Each wall is flat, endless, passes through zero and stands at right angles to its row. A trip goes straight from one point to another. Which walls does it cross, in order?

Walls:
(1): [ 61 -27]
(2): [ -8 -46]
(3): [-9 17]
Trips:
[-14  31] to [55 -6] -> 1, 3
[-25 -47] to [ 19 -21] -> 1
[ -3 -54] to [-11  19] -> 1, 3, 2
[-12 -52] to [-18  28] -> 1, 3, 2
[25 35] to [-88  20] -> 1
[ 2 -5] to [ 8 69] -> 2, 3, 1
[ 16 -18] to [-38   9] -> 1, 3, 2

Walls:
(1): [ 53 -57  58 -91]
(2): [-26  16  -1 -40]
(3): [ 3 53 42 -6]
(4): [ 11  11  80 -15]
(5): [-13 -39 -10 -11]
Trips:
[ 30  17 -21 -55] to [10 29 -8 16] -> 1, 2
[ 57 -14  -6  59] to [ 18 -15  10  41] -> 4
[ 19 -67  -5  14] to [ -9 -19 -32   6] -> 1
[ -7 -14  33 -16] to [-74  20 -38 -14] -> 1, 4, 3

Walls:
(1): [ 69 -69   5  31   8 -12   7  25]
(2): [ 16 -34  10  -9 -22   9  -5  14]
(3): [-61  61 -41  14  38  37  28  23]
(4): [ 30  72   9 -13  -7  43  -6 -19]
(5): [ -3   3 -15 -17  -8 -13 -13  34]
Trips:
[-28 -47 -40  10 -38 -27 -59  53] to [-29  37 -32 -30   4 -11 -27  21] -> 1, 3, 2, 4
[-33  36  26 -25  18  23  -4 -47] to [ -7 -30  15  29  65  -2  40  40] -> 4, 1
[ 29  -9  38 -62 -61   6 -25  22] to [  9 -32  42 -58 -21 -61 -15  13] -> 4
[  3 -18  42  -5  21  44 -43  -2] to [ 28  57 -16  31 -41  -3  37  28] -> 3, 5, 2, 1
[-32  -2 -12   0   9  26 -15 -14] to [ -6 -49  75  78 -10  40  37  -6] -> 4, 2, 1, 3
[ 84 -35 -21  29  10  64  60  59] to [  8  26 -65 -64  -1  57 -17  -2] -> 3, 5, 1, 2
[-31   6  14  -5 -35  26  26  16] to [ 47  57 -64  -7   2   5  52   7] -> 2
[-68  -3 -54 -15  11  17  -4  57] to [ 33  33  30  22   8 -25 -58 -25] -> 4, 3, 5, 1

Walls:
(1): [-21  42 -57  25 -50  51  73  38  40  22 -32]
(2): [ 70 -14  -5  -1  64  28   8  12 -23  -9 -36]
(3): [ 22 -47  26 -67  29   4 -32  60 -17 -62  31]
(4): [  4   5  44  25 -48  -4  49  -5   6  12 -59]
(5): [ 10   9  24 -50  22  18 -46  18  17  10  74]
Trips:
[ 34   3  34  -1 -29  17 -26  -4  33 -15  46] to [-52   9  23 -21 -36   7 -17  53  27 -33  26] -> 1
[ 74 -20 -12 -38 -37  31 -61 -94  -8  27   4] to [ 44 -53  38  11  -6  40   4  16  -2 -37   5] -> 3, 4
[ 21  40  22   0   9 -14  23  -3  55   8 -55] to [ 11 -18  51 -44 -35  12  -1  40  11 -17   2] -> 3, 5, 2, 1
[-23 -28 -24 -24   3  -8 -20  47 -49  -8 -24] to [  8 -28  -2 -12 -17 -12   8  20 -48  15 -17] -> 4
[-12   6 -27 -13 -54 -22  -2  16 -15 -54  39] to [-21  29   2   3   8  23  43   4 -42 -21  -7] -> 5, 4, 3, 2
[  -6   14  -48   27  -59  -36   30  -33   18   -3 -108] to [ 79  -6   8  37  37 -27  55 -29  41 -31 -11] -> 2, 1
[-50 -37 -19 -36  12   8  52 -39  -7  16 -30] to [ 20 -23  -4  40 -43   3  65 -29  -2 -25 -29] -> 2
[ 50 -31  44 -81 -39  11 -33   8 -45  44  -7] to [-29 -26  27 -10  68  -1 -47  48 -27  31 -11] -> 4

Walls:
(1): [ -9  27  -7 -34   1 -20 -22  -2   9 -59   9  79  49  -4]
(2): [-45  33  70 -22  46   7 -25 -41 -54  56 -24  13  22  -3]
(3): [-62  21 -22 -31   3 -29  12  10  21 -26 -50 -32 -34 -41]
(4): [-17  27  25 -25 -60  59   8   5  11   1  27  11  49  -6]
(5): [-58 -55 -63 -29   6 -10 -50  52 -12 -34  13 -25 -37   7]
Trips:
[ 36  35  31  -3  26  -5  28  -3  13   5 -34  16  -3   7] to [-24  -5  60 -12  42 -30  48 -46  48  12  14  13  37  38] -> 4
[-28  19 -57  23  22  30 -24  -3 -55  49  20 -17  21  37] to [ 43  89  41  33 -36  -8  85 -12 -11 -19 -40  54 -12  17] -> 4, 5, 1
[ 87 -26   1  -4  41 -23  16 -17  -5  20  19  60 -30  33] to [ -15  -32 -105   16  -25  -72   15    2  -29   35  -28  -11   25   45] -> 1, 5, 3
[-39  61  -7 -25  -7  33  78 -18  -4  14  48  28  48  -5] to [ 10  -2  19 -30  26 -59  17  13  20  10   9  17  18 -31] -> 3, 4
[ 36  16  -5  22  25  60 -15  -3  23   9  14 -13 -20 -47] to [-16 -69  18  25  19 -32  19   4  -9   2 -69   1  60   6] -> 4, 2, 3
[  7  35  18  54  -5 -42  -5  -7   7  43  45  33 -63 -62] to [-61  -5 -40 -19 -17  75 -36  26 -22  -5  38  -7  28 -16] -> 4, 5, 3, 1
[ 16 -58  45  11   2 -28  -9  36  53 -35 -71  -4  34  64] to [-20  72  19 -12   1  23  32   0  21   9 -22 -37 -61 -50] -> 3, 5, 1, 2, 4
[ 52 -11 -33   9  -3   7 -53  -8 -54  -3 -14  20 -46  -4] to [-47 -55 -16  15  13 -25  17  54  -5  29  16  -4  57 -57] -> 3, 4
[-15 -29 -43  25 -80 -14 -35  52  29  17  15 -32 -11 -21] to [-33 -56  23 -61  17 -26  42  55 -31 -66 -27 -25  58  28] -> 1

Walls:
(1): [-26  28 -30  26 -32  49 -23   3  10 -13 -17   4 -11 -72 -43 -16 -35  -7
 -12 -56]
(2): [-13  -5 -40  53  14  38  33   0 -56 -22 -10 -16 -67 -35 -47  20  13 -14
  51 -69]
(3): [-78  67 -25   9  20 -39 -21  51 -61  22  31  22  38 -68 -32   3  16 -51
  49 -18]
(4): [ 23 -20  33  19  -9 -31   5  22  57 -19  42  -9  37   6 -63 -26 -10   3
 -13  37]
Trips:
[  4 -66  30 -46  22 -12  19 -32 -51  27 -37   8   8   1  13  -2  -1 -50
  26 -56] to [-27  -2  13   3   8 -15 -26  23 -36 -23   2 -18  32 -38  35 -24 -34 -29
  46  17] -> 1, 2
[ 12   7   2   8 -24 -55  39 -39  26  36   5   5 -36  41 -11  14  24  73
 -51 -24] to [ 14  13 -68 -25 -28  19  -1 -61  -5  12  25 -32  -7  28   6 -24  25 -37
 -12 -15] -> 4, 2, 1
[ 39  -9  15  20 -28 -21  33  49  92  16  -9 -15  29  39  23  -4 -19 -36
  14 -25] to [-40   2  49 -32 -51 -10 -47 -81   9 -24   5   4 -36  -3  22 -34  19  20
 -21   9] -> 4, 1
[ 13  13 -13 -23  16 -39  30  -3  30  28  56 -16  13  -4  16  30 -84  28
  -5  20] to [-36 -24  12  -5  46 -15  -7  68 -20 -23  17 -44 -33  31  11  -8  43 -34
 -39  31] -> 3
[ -63   -8  -50   20   35   45   11   17 -100   25  -36   -9  -29   42
   27  -15   14   41   10  -13] to [-50   8  -1 -41  -8  27 -21  49  44 -24  11  73 -31 -31 -18 -22 -30  12
  16  39] -> 1, 2, 4
[  1 -60  10   4 -47 -43  42 -16 -10  33 -20  14  11  34 -63 -46  19 -14
  40   6] to [ 49  -9 -42  40 -69 -36 -12   9  20 -35   6  61 -24  -2 -41  39  -9  -5
 -16 -46] -> 1
[ -4 -25  65   0 -25 -33 -16  43   3  11  25 -22 -28  24  40  36  49  36
  -5  54] to [-34  -9  -1  59   3  -5 -23  22 -27  37   4 -51 -41  29 -62 -67  13 -39
 -52  10] -> 3, 2, 1
